Every row gives one point. Examples show where two turns around zero, p and q, send a point. Write where each new point lands after one turn and then the other. Backwards means that the second turn is done in reverse. Each puzzle has new turns, and all numbers are rounded.
In the rows, zero is written as 128.

Turn p:
[142 114  76] => [172 159 113]
[123 128 154] => [104 117 130]
[106 126 139] => [110 134 143]
[159 113 120] => [141 128  95]
[111 159 151] => [114 102 158]
Turn q:
[152 146 112] => [134 124  95]
[102 127 141] => [109 128 150]
[136 121 173] => [124 172 141]
[123 119  87] => [144  89 125]
Where do these land?
p, then q: [136 113 147] => [125 105 138]
p, then q: [133 139 154] => [136 122 155]
q, then p backwards: [112 126 145] => [105 127 133]
p, then q: [130 134  66] => [138 158  74]

Turn p:
[151 105 150 134 157 137] => [139 133 141 145 158  97]
[136 114 129 154  91 111] => [120 123 171 132 116 150]
[151 109 103  83 147 167] => [112 125 111  82 157  84]
[ 99 115 145 132 111 105] => [110 122 136 158 100 134]
[132 141 145 148 142 153] => [137 152 122 140 156 137]
[157 155 148  99 154 130] => [164 156 111 116 127  97]
[103 130 130 154 100 111] => [116 122 141 148 108 163]
[125 129 107 137  93 141] => [106 128 140 106 126 156]
[ 98 154  96 112 158  97] => [150  91  80 127 105 134]
Turn q:
[144 123 127 117 162 108] => [126 119 168 124 113 124]
[151 138 129 138 128 144] => [137 110 123 107 136 135]
[134 113 143 150 132 100] => [144 110 138 149 122 103]
[ 89 138  85 139 129 103] => [ 88 147 137 153 162 109]
[138 105 123 123 115 128] => [122 126 115 121 109 113]
[144 132 140 121 110  99] => [153 141 135 121 124 101]
[ 97 147 148 109 121 214] => [126 142  80 120 130 211]
Where do these land?
p, then q: [ 75 143 144 128 127 149] => [ 92 125 109 136 172 136]
q, then p: [150 123 103 103 142 136] => [102 144 112 130 102 115]
q, then p: [121 106 137 108 140 120] => [118 146 142 131 116 149]
q, then p backwards: [189 131 130 111 134 137] => [163 137  87 106 109 111]
q, then p: [ 80 142 140 135 162 131] => [128 148 125 156 174 152]
q, then p: [133 135 121 155  82  93] => [176  89 131 129 111 121]
q, then p: [148 114 120 155 108 128] => [127  91 137 123 117 114]

Turn p:
[103 132 159 149 170 125 151 119] => [ 98 124 140 119 111  85 161 132]
[ 96 125 112 120 147 142 120 129] => [104 120 104 117 110 125 120 114]
[145 129 107 122 116 115 162 155] => [153 157 135 111 114 156 141 134]
[121 145 146 131 150 152 147 128] => [ 92 136 148 119 119 118 133 135]
[119 149 125 156 136 123 130  84] => [117 106 142 168 102 114 138 129]
[120 121 127 166 150 143 103 126] => [101  95 123 135 140 129 152 110]
[146 101 128 100  84  91 149 152] => [196 155 129 103 137 134 117 133]
[175 107 115 100  81 127 105 141] => [171 145 124 134 172 164  95 122]
[126 123 134 129 159 130 145  94] => [110 143 135 149 113  98 138 113]
[137 122 120 116  57 144  84 137] => [161  96 129 126 161 166  73 127]
[120 153 134 120 157 117 112 143] => [106 129 102 126 129 122 138 158]
Turn q:
[153 122 100 156 138 136 128 135] => [145 157 116 141 102 138 140 123]
[135 123 141 104 119 128 225 132] => [123 111 152 119 154 190 115  59]
[137 111 132 176 133 119 130 134] => [116 150 131 134  99 118 158 110]
[108 117 120 110 142 128 108 124] => [135 120 108 123 136 103 112 133]
[ 65 187 143 107 110  97 108 142] => [107 100 122  77 184 118 154 174]
[135 122 110 156 141 132 108  83] => [158 161 145 140 119  92 131 131]
[149 120 129 114 122 117 108 131] => [126 122 131 123 104 128 110 145]
[142 134 150 105 139 147 125 139] => [131  94 127 149 126 139 121 135]
[128 117 127 124 107 148 112 132] => [111 137 122 146 129 127 111 143]
Where do these land?
q, then p backwards: [139  86 106 123 123 119 134  87] => [123 104 132  89 109 142 156 102]
q, then p: [145 150 142 113 157 120 160 141] => [127 151 153 131 145 123 117  87]
p, then q: [129 137 115 158  86 111 100 112] => [115 147 126 164  84 122 121 108]
p, then q: [137  95 134 137 111 149 155  90] => [127 117 184 132 121  99 136 133]
p, then q: [125 157 153  97 164 150 127 142] => [119 111  90  97 160 122 146 144]
q, then p: [125 156 114 120 160 150 135 147] => [121 153 136 136 130 156 149  98]
p, then q: [156 102 130 152 106 127  91 136] => [162 122 124 158 104 112 128  96]
p, then q backwards: [119 110 107 132  64 111 110 138] => [153 144 109  77 165 127 150 121]
p, then q: [115 133 139 140 163 135 137 154] => [123 116 117 106 161 139 118 109]
q, then p: [ 90 154 141 108 147 108 131 134] => [131 170 103 118 126 110 136 104]

Turn p:
[141 147 120 136 115 183 138 142 125 136 131] => [136 137 124 102 169 125 160 126 149 115 132]
[149 122 163 147 116 116 136 125 120 119 142] => [145 113  99 126 131 145 102 126 122 111 140]
[114 126 126 145 134 127 108 132 118 135 109] => [133 146 122 146 133 133 135 119 118 148 118]
[117 119 123 138 127 157 139 122  51 110 116] => [112 135 100 144 156 116 158  91  90  91 108]
[124  97 139  83 113 112 134 116 140 136 133] => [126  97 166 135 106 134 107 116 139 113 116]
[157 136 139 129 142 125 108 133  94 128 162] => [110 126 102 129 158 108  92 116 125 124 143]
[137 129 114 142 179 119 134 101 130 138 132] => [125 108 114 150 128  91 133 158 117 151 134]
[144 133 119  88 119 127 132 143 149 114 105] => [134 136 154  92 108 115 120 128 139 122 104]
[106 139 140 121 129 116 131 141 150 135 113] => [146 148 143 136 103 132 129 131 140 132 134]
[111 130 123 128 129 137 114 105 138 112 105] => [128 124 123 125 107 129 153 113 127 150 115]
[120 147 114 130 107 116 125 126 145 141 104] => [143 142 153 114 118 140 139 128 115 148 136]
[122 130 114 133 138 115 138 133 151 123 187] => [ 90 118 126 131 123 135 116 164 148 123 162]
[122 109 131 145 115 114 126 144 154 136 125] => [138 134 136 136 123 162 118 148 135 136 122]
Turn q:
[124 146 118 117 133 117 133 122 124 119 110] => [125 118 119 134 122 121 145 124 140 107 126]
[121 131 122 142 150 148 128 111 136 128 136] => [125 132 113 128 136 136 140 120 134 154 110]
[114 114 135 111 107 135 114 120 118 124 138] => [107 140 144 147 134 133 123 147 119 126 132]
[128 107 115 149 142 141 115 141 132 123 115] => [142 110 126 115 145 131 140 137 108 144 119]
[118 123 154 144 124 124 117 128 139 122 104] => [146 114 133 150 150 129 129 121 126 133 146]
[150 120 147 151 136 116  98 125 139 130 132] => [151 126 136 118 162 124 108 134 144 141 130]
[122 117 122  31 150 118 121 127  88 133 141] => [ 72 143 175 106 100 151 163 161 159  92 136]
[115 118 119 121 142 107 163 128 142 131 140] => [109 118 128 113 116 146 122  92 124 118 122]
[129 181 119 135  75 128 102 154 141 139 129] => [128 123 114 150 108  57 102 146 127 132 146]
[130 116 122 146 140 131 130 123 106 105 138] => [129 131 104 119 142 153 128 142 121 125 120]
[156 138 120 150  95 122 112 117 143 152 113] => [158 141 135 136 140  82 110 123 123 124 114]
[121 143 126 143 131 134 158 138 115 148 132] => [130 145 106 116 109 125 135 107 115 133 141]
[136 112 144 125 139 144 175 131 141 110 136] => [141 124 127 132  98 174 120 110 123 136 121]
Where do these land?
p, then q: [105 146 146 128 106 117  92 101 114 104 111] => [113 180 127 153 133 112 135 122 123 118  99]
p, then q: [133 158 137 102 124 123 169 111 122 149 126] => [128 136 132 122 129 161  84 140 146 105 136]
q, then p: [117 112 151 131 137 130 141  99 133 166 138] => [147 111 120 135 124 104 148 113 134 142 165]
q, then p: [107 123 126 147 146 113 107 118 109  92 113] => [105 133 116 143 132 109 145 164 138 119 101]
p, then q: [156 105 111 153 130 123 132 138 159 121 143] => [128 101 149 108 111 120 147 146 107 150 140]
p, then q: [122 152 116 124 129 131 135 125 119 174 144] => [121 139 117 106 135 152 106 114 151 144 148]
p, then q: [157 107 112 141 118 134 128 156 117 126 122] => [136 107 127 119 124 130 169 145 141 130 136]
p, then q: [125 125 142 107 129 120  93 119 111  74 135] => [ 95 131 134 165 151 100 144 128 115 108 102]
p, then q: [144 127 106 119 135 152 129 144 139 135 108] => [143 110 142 123 113 129 142 110 147 117 145]
p, then q: [115 132 147 146 127 142 115 131 121  93 131] => [114 126 113 139 116 111 138 124 118 124  92]
q, then p: [151 137 113 130 136 134 126 149 142 146 130] => [139 120 157 120 123 129 102 119 121 127 124]
q, then p: [ 92 128 131 106 114 126 159 105 129 141 139] => [126 124 112 138 115 146 167 108 117 131 156]
q, then p backwards: [141 115 127 129 132 119 137 168 149 141 125] => [149 142 132 107 108 109 131 102 139 131 120]

Turn p:
[ 75 135 106 153 127 129 156 104  97 122 142 107] => [111 159 136 160 119  88 114 164 130 162 116 117]
[113 134 116 117 110 101 129 147 124 136  91 159] => [145 105  99 133 118 144 147 139 108 143  93 134]
[179 132  72 141 110 145 140 122 111 151 117 137] => [130  97  83 114 168 118  88 135 122 130 134  95]
[121  94 162 131 150 162  97 175 161  86 130 106] => [ 93 163 162  95 135 166 153 115 104 117 160 171]
[146 123 125 115 160 118 128 118 138 105 125 124] => [141 118 142 119 131 118 120 101 126 141 144 151]
[143 144 105 127 136 130  79 128 145 162  99 117] => [145 104 117  77 114 156 117 148 146 139 141 115]
[ 98 136 160 158 160 107 147 133 101 162 120 100] => [150 163 143 146 118 120 170 139 141 164 142  89]
[159 133 138 148 112 133  92 109 150  98 120 140] => [145 142 132  84 134 134 102 113 125  96 110 143]
[150 128 118  86 141 143 105 126 104 133 147 189] => [149  91 124 166 144 175  90 120 137 112 131 148]
[128 126 136 183 145 136 127 120 172 112 141 114] => [112 156 172  85 151 113 131 118 135 132 115 120]
[106 129 140 119 134 157 146 113 153 111 127 123] => [100 144 132 128 131 117 136 121 156 132 122 159]
[137 111 130 110 121 135 146 120 112 128 112 128] => [124 130  97 143 126 125 125 110 126 132 136 132]
[136 105 142 109 104  98 139 123 116 152 173 134] => [120 108 138 168 104 125 127 106 119  97 127  93]
[ 99 162 143  95  80 100 161 154 107 134 147 115] => [126 112 113 175 100  96 173 165 117  94 119 127]
Turn q:
[107 150 125 142 175  88 126  93 126 105  74 162] => [ 94  97 130 161 129 160 145 181 126 102 133 181]
[164 148 121 125 150 136 159 145 130 164 134 127] => [112 127 117 108 113 153 111 120 110 179 130 125]
[142 109 148 120  99 108 147 126 144 150 152 123] => [140 134 135  94 119 111 140  91 139 143 138 145]
[149 117 108 115  94 118  98 152 121 146 156 133] => [150 162 129 115 165 131 111 100 148 139 142 121]
[ 91 179 139 168 154 100 145 128 146  92  95 172] => [102 116 126 175  74 154 123 176 146 101 153 167]
[126 120 123 109 106 144 122 107  95 116 163 145] => [151 127 142 140 147 134 120  86 106 101 133 117]
[128  93 142 108 108 124 131 162 100 113 139 118] => [162 154 142 144 134 119 146 101 137 139  97 123]
[158  96 142 118  81 161 120 143 121 149 130 137] => [159 118 135 121 149  94  97  89 143 154 114 119]
[103 141  96 130 135 147 145 120 137 159 107  85] => [ 74 140 106 105 123 111 120 140 110 123 103 110]
[122 121 156 144 128 132  98 125 107 131 144 112] => [127 118 150 138 141 120 150 120 146 126 138  94]
[137 116  94 158 147 144 141 116 147 118 123  91] => [116 124  74 121 127 109 145 148 106 132 129 109]
[121  96 135 103 131 148 111 142 142 138 156 138] => [158 146 160 116 140 104 121 130 109 139 135 118]
[117 177 135 124 156 114 122 105 149  83  92 123] => [121 101 119 126 103 165 135 183 138  87 119 138]
Where do these land?
p, then q: [139 165 122 127 109 120 145 124 164 120 113 110] => [145 150 126 117 127 139 142 135 123 129 110 179]
q, then p: [144 151  95 129 150 119 135 146 108  86  92 108] => [105 130  97  98 171 134 124 163 116 159 130 136]
p, then q: [ 95 119 151 126 151 151 110 103 141 116 173 172] => [131  77 155 141 102 100 108 165 155 119 148 119]
p, then q backwards: [ 62 113 137 144 143 173 106 120 135 124 117 184] => [132 159 115  92 145  86 131 183  93 142  82 138]
q, then p backwards: [148 117 107 139 108 125 153 125 117 170 170  92] => [156  76 137 149 134 129 153 120 145 132  92 102]
q, then p: [111 119 140 126 101 125 110 117  87 139 147  92] => [131 151 137 120 110  82 137 107 154 150 132 146]
q, then p: [124 115 129 106 139 121 141 152 146 116 112 110] => [142 108  94 124 139 131 153 136 123 126 123 131]
q, then p: [158 156 142 129 137 126 120 159 147 153 137 127] => [102 107 126 119 114 150 138 140 158 105 146 115]
p, then q backwards: [161 111  98  89  95 130 124 107  88 154 134  97] => [134 162 106 186 112 173 139 111 150 113 140 139]
q, then p: [122 136 116 129 132  84 124 142 132 126 119 148] => [124 119 142 132 162 142 134 142 144 119 104 140]
q, then p: [146 148 143 128 145 107 160 120 124 143 104 112] => [ 91 126  96 144 122 147 132 130 140 142 108 130]
q, then p: [154 109 118 146 134 126 109 115 146 111  99 114] => [115  94 134 123 144 134 133 116 100 158 138 124]
q, then p: [101 106 166 146 120 157 125 136 131 105 147 200] => [158 159 160 117 134 133 121  99  99  75 110  83]
